Each row is a point. The ring and each string are closed loops that go straight from each point to the next, and from the last back to the first. Before rounding, they use only three directions, however many columns there are. Count how often each string passes through the ring. Passing back the other way cancels.
(in the rows, 128 means zero)

Ring (9 x 4)
[[123 158 118 151]
 [ 78 157 128 125]
 [ 59 156 137 116]
 [ 57 153 154 118]
 [ 93 151 158 133]
 [157 149 149 153]
 [194 149 137 167]
 [201 152 126 176]
 [167 157 118 171]]
String (27 x 4)
[[197 158 109 189]
 [179 156 111 164]
 [141 155 126 149]
 [114 157 133 155]
 [ 97 160 128 154]
 [111 156 131 143]
 [108 155 125 128]
 [ 53 158 121 104]
 [ 31 158 134 107]
 [ 55 157 142 127]
 [ 79 156 143 137]
 [ 38 156 152 120]
 [ 14 154 162 108]
 [ 70 151 153 113]
 [ 50 150 168 112]
 [ 59 151 171 130]
 [ 90 150 167 138]
 [131 147 161 139]
 [152 148 145 143]
 [182 146 147 152]
 [201 147 148 171]
 [172 152 142 172]
 [160 152 135 158]
 [169 151 130 152]
 [233 151 120 181]
 [239 154 114 199]
 [215 153 112 174]]
Times through: 1
String (24 x 4)
[[143 153 133 152]
 [165 156 129 178]
 [188 159 117 196]
 [185 158 110 180]
 [165 161 105 178]
 [120 162 117 166]
 [106 159 129 153]
 [128 154 128 138]
 [ 94 156 117 116]
 [ 49 158 128 113]
 [ 43 159 140 125]
 [ 81 156 141 134]
 [ 92 152 139 119]
 [ 49 152 152 106]
 [  7 153 171 106]
 [ 92 149 152 116]
 [122 152 140 139]
 [ 97 153 158 146]
 [126 149 162 148]
 [148 149 157 159]
 [129 154 144 157]
 [181 151 145 175]
 [248 147 132 183]
 [240 148 123 173]]
Times through: 0

Ring (10 x 8)
[[120  82 135 124 119 137 189 119]
 [126 106 131 144 130 130 150 126]
 [130 139 126 163 145 123  98 137]
 [130 155 124 168 152 119  76 143]
 [126 164 123 161 156 118  70 147]
 [120 155 125 147 151 121  86 145]
 [116 134 127 128 138 128 115 139]
 [113  98 131 109 120 139 162 128]
 [113  81 134 103 113 142 188 122]
 [115  71 136 108 111 142 206 117]]
String (25 x 8)
[[124 107 130 137 128 133 145 128]
 [120 111 132 135 134 128 153 129]
 [123 118 129 140 134 129 134 131]
 [133 132 125 162 138 127  97 135]
 [137 152 122 178 149 121  68 141]
 [132 146 123 165 143 125  76 140]
 [124 133 127 147 142 125 114 137]
 [123 150 127 155 153 118 101 142]
 [122 138 127 146 144 124 110 138]
 [126 155 123 156 149 122  74 144]
 [124 179 121 160 161 116  48 153]
 [117 159 126 142 155 118  91 147]
 [114 139 129 131 146 123 123 140]
 [114 141 126 126 141 128 107 142]
 [116 127 126 120 130 135 112 138]
 [110 108 129 105 123 138 147 132]
 [112 102 133 112 126 134 168 128]
 [118 110 130 126 128 133 146 130]
 [117  93 131 115 117 141 161 125]
 [114  64 134  97 101 150 199 116]
 [119  92 132 119 118 139 166 124]
 [117  93 133 120 123 135 176 124]
 [112  64 140 105 113 140 229 114]
 [115  51 141 107 107 142 244 109]
 [125  90 131 133 118 138 163 122]]
Times through: 0
String (27 x 8)
[[118 103 129 120 121 138 147 128]
 [112 101 129 104 118 141 151 130]
 [112 122 129 114 131 133 133 136]
 [113 129 130 126 141 126 135 137]
 [120 125 128 135 136 129 127 135]
 [123 147 124 147 144 125  88 142]
 [126 182 120 164 161 116  40 153]
 [122 176 123 161 164 112  64 151]
 [121 152 126 150 153 119  97 143]
 [123 184 122 166 168 110  52 154]
 [126 186 120 168 165 113  37 155]
 [124 148 124 148 145 124  87 142]
 [120 127 128 137 138 128 124 135]
 [115 138 128 131 144 124 119 140]
 [112 134 127 119 137 130 117 140]
 [112 112 128 107 123 138 139 133]
 [108  91 134  98 119 139 185 126]
 [110  87 135 104 120 137 192 123]
 [106  54 139  83 102 148 236 113]
 [109  61 138  94 107 144 226 115]
 [112  78 137 107 116 139 204 119]
 [118  98 132 123 124 135 165 126]
 [118  78 133 114 111 143 183 120]
 [111  41 140  88  96 151 246 108]
 [108  46 141  86 100 148 249 110]
 [113  93 135 114 124 134 184 124]
 [117 100 132 119 123 136 161 127]]
Times through: 2

Ring (7 x 11)
[[150 142 146  98 145 177 185 143 113 130 186]
 [118 131 104  70 166 142 159 143 165 153 153]
 [ 97 132  88 118 164 117  99 119 177 133 100]
 [103 140 105 173 149 123  72 101 150 103  83]
 [135 138 136 192 117 150  89  99 109  68 108]
 [163 131 154 148 106 176 147 121  92  72 161]
 [166 140 162 121 123 189 183 136  89 102 190]]
String (30 x 11)
[[114 113  85  31 163 130 165 151 190 158 155]
 [120 119  94  17 170 141 189 160 183 172 175]
 [138 153 142 101 165 172 182 143 121 151 180]
 [154 171 174 155 154 193 178 131  78 130 184]
 [168 158 177 126 141 202 202 142  76 124 207]
 [160 115 133  49 126 174 204 155 129 120 202]
 [141 119 120  86 131 154 159 137 140 112 161]
 [148 141 147 144 129 170 146 123 104  99 156]
 [164 151 172 173 118 188 152 118  71  82 167]
 [189 143 191 170  93 208 174 122  47  59 193]
 [182 128 169 134  94 194 175 129  75  66 190]
 [164 116 141  98 107 173 171 136 112  85 178]
 [141 126 126 109 129 156 147 130 130 104 153]
 [151 146 154 159 127 174 142 119  94  92 155]
 [180 158 193 181 112 207 172 122  47  78 189]
 [190 150 194 140 112 216 206 138  50  90 218]
 [174 136 164  89 125 197 212 149  90 114 215]
 [146 114 119  47 135 160 189 152 147 128 185]
 [138 130 125  93 142 158 162 138 136 124 164]
 [132 110 100  27 149 146 185 156 172 146 176]
 [119 125  98  24 174 143 190 160 179 176 176]
 [111 144 108  89 179 141 152 139 161 164 146]
 [113 148 115 126 168 142 129 126 147 142 130]
 [122 138 118 125 151 145 128 124 141 123 132]
 [110 107  77  42 154 121 144 143 196 143 136]
 [ 92 106  59  30 170 105 133 144 220 160 122]
 [ 85 127  70  75 182 107 114 132 205 163 106]
 [ 95 141  92 112 178 122 112 125 176 153 110]
 [118 143 118 132 157 143 124 122 142 127 128]
 [118 123 100  77 153 136 144 137 167 136 141]]
Times through: 0
String (33 x 11)
[[111 131 107 176 132 125  68  98 145  83  82]
 [124 118 104 116 130 134 114 120 153  98 120]
 [132 144 135 169 134 153 111 110 115  94 124]
 [136 153 149 223 122 157  84  93  91  67 105]
 [146 151 160 245 104 164  75  85  74  42 102]
 [153 129 146 185  96 162 103 102  94  48 125]
 [152 108 125 112 101 155 137 124 126  70 148]
 [145 121 127 114 119 156 142 127 127  91 150]
 [144 146 148 167 129 166 129 115 100  91 142]
 [168 153 178 195 110 191 141 111  61  68 161]
 [183 136 177 147  98 199 176 128  65  68 192]
 [196 149 200 163  97 218 192 129  38  67 210]
 [178 127 163  97 110 194 200 144  89  94 207]
 [159 122 139  80 123 174 186 144 119 109 189]
 [140 129 128 107 134 158 153 132 129 111 157]
 [144 132 133 106 136 164 161 134 124 115 165]
 [144 147 146 137 140 170 153 127 107 113 160]
 [154 170 174 160 151 193 174 129  76 126 182]
 [147 147 145  80 160 179 202 151 118 152 199]
 [135 126 115  36 162 158 200 159 157 162 190]
 [124 125 103  23 172 149 197 161 173 174 184]
 [120 110  88  23 157 135 174 154 187 154 164]
 [128 128 114 100 144 146 142 132 148 122 144]
 [121 149 126 142 158 149 127 121 132 127 132]
 [102 146 103 119 176 131 120 125 162 150 119]
 [ 79 131  66  77 190 103 110 131 210 171 101]
 [ 91 110  61  49 168 104 120 137 215 153 112]
 [104 110  75  63 154 115 124 134 195 136 120]
 [125 126 111 109 141 141 131 127 149 115 134]
 [113 147 118 169 151 137  94 107 136 110 103]
 [ 93 164 116 236 159 122  38  82 132  99  55]
 [ 92 149 103 217 151 114  35  84 147  92  52]
 [ 98 152 112 237 142 118  28  78 134  78  48]]
Times through: 5

Ring (7 x 14)
[[106 125  94 139 119 128  87 161 149 133 170 102  69 130]
 [ 89 138  87 119  87 114  85 175 151 138 165  99  59 117]
 [108 140 113 114  92 112 116 148 122 144 114 122 120 112]
 [134 132 138 127 119 122 140 118  99 144  80 141 172 118]
 [158 119 154 149 155 136 150  93  86 140  63 151 206 131]
 [154 110 141 163 169 145 129 103 103 132  95 138 173 143]
 [136 113 120 158 155 141 109 126 124 130 132 122 126 141]]
String (31 x 14)
[[120 133 117 125 110 121 122 140 121 142 121 125 124 118]
 [120 140 121 111  95 114 138 139 116 149 116 131 132 106]
 [124 143 132 108  93 111 147 129 102 151  86 140 161 104]
 [137 139 143 114 106 115 159 115  92 151  72 149 184 107]
 [146 133 143 122 120 123 164 111  96 150  88 149 178 110]
 [135 127 128 133 127 127 134 125 112 142 112 133 145 121]
 [131 125 132 142 133 128 118 121 106 136  85 132 162 131]
 [147 121 150 148 148 133 133 100  87 137  53 145 203 135]
 [172 115 169 155 168 140 163  76  71 140  38 162 239 135]
 [172 115 162 153 167 142 166  82  82 141  66 159 217 131]
 [152 120 139 144 147 136 148 108 104 141 105 142 166 126]
 [142 119 135 149 147 135 126 114 106 136  95 135 163 134]
 [138 121 129 144 140 133 126 121 113 137 111 131 147 130]
 [162 111 142 157 167 145 148 101 104 137 112 143 169 134]
 [164 104 143 171 183 151 136  97 104 131 107 140 172 146]
 [150 103 135 177 182 151 106 107 111 124 103 128 160 155]
 [137 108 124 171 168 145  94 121 120 124 114 120 138 152]
 [139 109 114 163 162 146 108 130 134 129 160 117 106 143]
 [130 118 110 147 140 137 113 139 136 135 161 117  98 131]
 [126 123 108 140 130 132 115 143 136 137 160 117  97 126]
 [109 122  88 141 123 132  90 165 158 133 196  99  50 129]
 [ 95 126  78 137 111 127  74 178 165 131 201  91  33 129]
 [ 81 130  70 132  98 121  58 189 170 130 200  83  20 128]
 [ 79 136  66 119  84 116  71 195 175 136 217  84   7 117]
 [101 135  90 120  96 119 101 169 151 140 180 104  58 115]
 [107 132 102 127 106 121 103 156 138 139 149 111  89 120]
 [100 138  92 115  89 115 105 168 147 143 171 107  66 111]
 [ 79 149  77  99  61 104  92 190 159 145 185  97  36 102]
 [ 72 149  82 103  61 101  76 187 149 141 149  96  57 109]
 [ 90 140 101 119  87 110  84 163 132 138 116 108 100 120]
 [115 130 117 134 117 123 105 140 121 137 110 120 127 127]]
Times through: 0

Ring (8 x 14)
[[143  79 172 113 127 164 137 155 144 122 138 106 151  67]
 [134 123 167  91 147 148 135 177 146 106 113 151 165  94]
 [133 161 146  79 152 127 122 179 137 107  81 168 149 126]
 [127 176 117  97 145 110 113 157 121 114  73 167 125 151]
 [116 158  84 153 121 104 111 107  97 130  99 144  99 163]
 [121 121  85 177 103 116 114  85  93 143 122 106  85 143]
 [147  74 125 153  95 148 119 101 114 152 132  60  89  89]
 [153  63 153 131 104 163 126 125 130 144 137  62 111  66]]
String (28 x 14)
[[183  51 191  77 110 181 123 162 154 146 114  38 114  32]
 [162  46 194 101 118 184 138 160 154 131 144  67 146  32]
 [131  72 169 133 126 166 145 147 141 117 157 115 163  67]
 [119 106 137 147 127 142 136 131 124 118 142 136 147 105]
 [147 111 156  96 131 147 124 159 138 124 105 114 133  91]
 [159 116 181  58 143 156 125 191 155 118  90 119 146  77]
 [145 129 183  61 155 152 132 200 157 103  97 152 170  86]
 [133 151 181  56 168 144 136 211 158  90  93 186 188 101]
 [115 146 143 113 150 131 135 164 133 100 115 181 168 124]
 [116 133 127 137 134 129 130 137 121 113 123 155 145 126]
 [138 135 135 104 132 131 119 151 127 123  95 131 124 117]
 [154 182 141  44 151 118 103 190 138 118  39 150 117 135]
 [145 219 120  41 160  97  96 191 129 113  18 179 112 168]
 [111 193  94 121 145  96 112 141 107 111  78 188 124 177]
 [100 157  92 163 131 107 124 114 101 115 119 173 130 161]
 [128 141 113 129 125 121 116 129 113 127 101 133 112 135]
 [135 156  98 122 121 110 104 124 106 136  79 125  88 150]
 [128 152  84 144 114 105 104 105  97 140  88 121  80 158]
 [ 99 147  44 215  98  92 109  54  69 144 124 129  72 184]
 [106 122  77 199 104 113 121  75  88 137 140 124  98 150]
 [112 113  99 182 110 125 126  94 100 131 142 124 114 132]
 [135 109 115 146 110 132 118 112 111 139 118 100 101 116]
 [164  89 121 127  94 141 104 108 113 161 100  45  64  96]
 [176  60 128 133  79 154 103  97 114 174 110   7  49  75]
 [143  54 124 175  87 154 124  86 110 155 154  49  90  81]
 [119  78 122 182 105 146 135  97 111 133 163 102 125  99]
 [128 103 130 146 118 140 128 122 119 128 133 115 126 106]
 [151  99 146 111 118 148 120 141 130 136 110  91 113  90]]
Times through: 5
String (30 x 14)
[[119 114 108 164 114 128 124 105 107 131 132 121 114 126]
 [124 113 117 152 117 132 125 116 113 129 128 121 119 119]
 [140 112 128 126 117 136 118 128 120 135 110 103 108 109]
 [156  88 127 131  99 144 111 113 117 153 111  58  80  94]
 [174  56 138 128  84 159 108 105 120 168 115  15  63  68]
 [168  37 145 144  82 168 118 100 122 165 139  13  77  54]
 [161  45 153 138  93 169 124 114 128 154 142  37  98  56]
 [136  62 145 158 105 160 135 113 124 136 158  81 126  74]
 [132  87 141 145 116 150 132 125 125 129 142 105 131  91]
 [152  94 155 106 120 153 123 147 135 133 113  91 121  82]
 [163  65 187  90 122 175 132 164 152 131 127  76 139  46]
 [152  63 196  96 130 179 143 172 157 119 143  97 165  42]
 [126  86 169 127 134 161 146 155 142 110 152 135 173  75]
 [114  99 159 138 139 153 148 151 137 104 155 155 179  90]
 [127 116 144 124 132 141 132 146 130 117 124 137 146 105]
 [145 123 150  93 133 141 121 160 136 123  98 122 130 101]
 [157 147 185  31 160 147 122 215 161 105  68 150 159  91]
 [148 172 183  21 174 137 123 229 163  94  57 182 173 108]
 [124 167 147  82 159 125 127 184 139  98  88 188 165 130]
 [118 145 127 124 140 125 128 147 123 111 111 163 145 131]
 [127 142 128 116 135 126 122 146 123 118 102 147 132 128]
 [143 165 131  78 142 119 109 166 129 121  64 145 117 134]
 [150 212 117  43 153  98  92 184 126 120  16 164 100 165]
 [112 188  91 127 140  96 112 134 105 115  80 180 118 175]
 [102 154  92 164 129 108 123 112 101 117 119 168 126 160]
 [115 127 113 154 124 125 127 119 111 122 127 141 128 131]
 [133 146 103 128 121 115 109 123 108 134  89 124  95 143]
 [130 155  78 146 111 102 100 100  93 144  83 116  71 162]
 [109 140  61 195 102 100 110  70  80 143 119 122  77 169]
 [104 121  76 203 103 113 122  73  87 136 142 125  98 151]]
Times through: 5
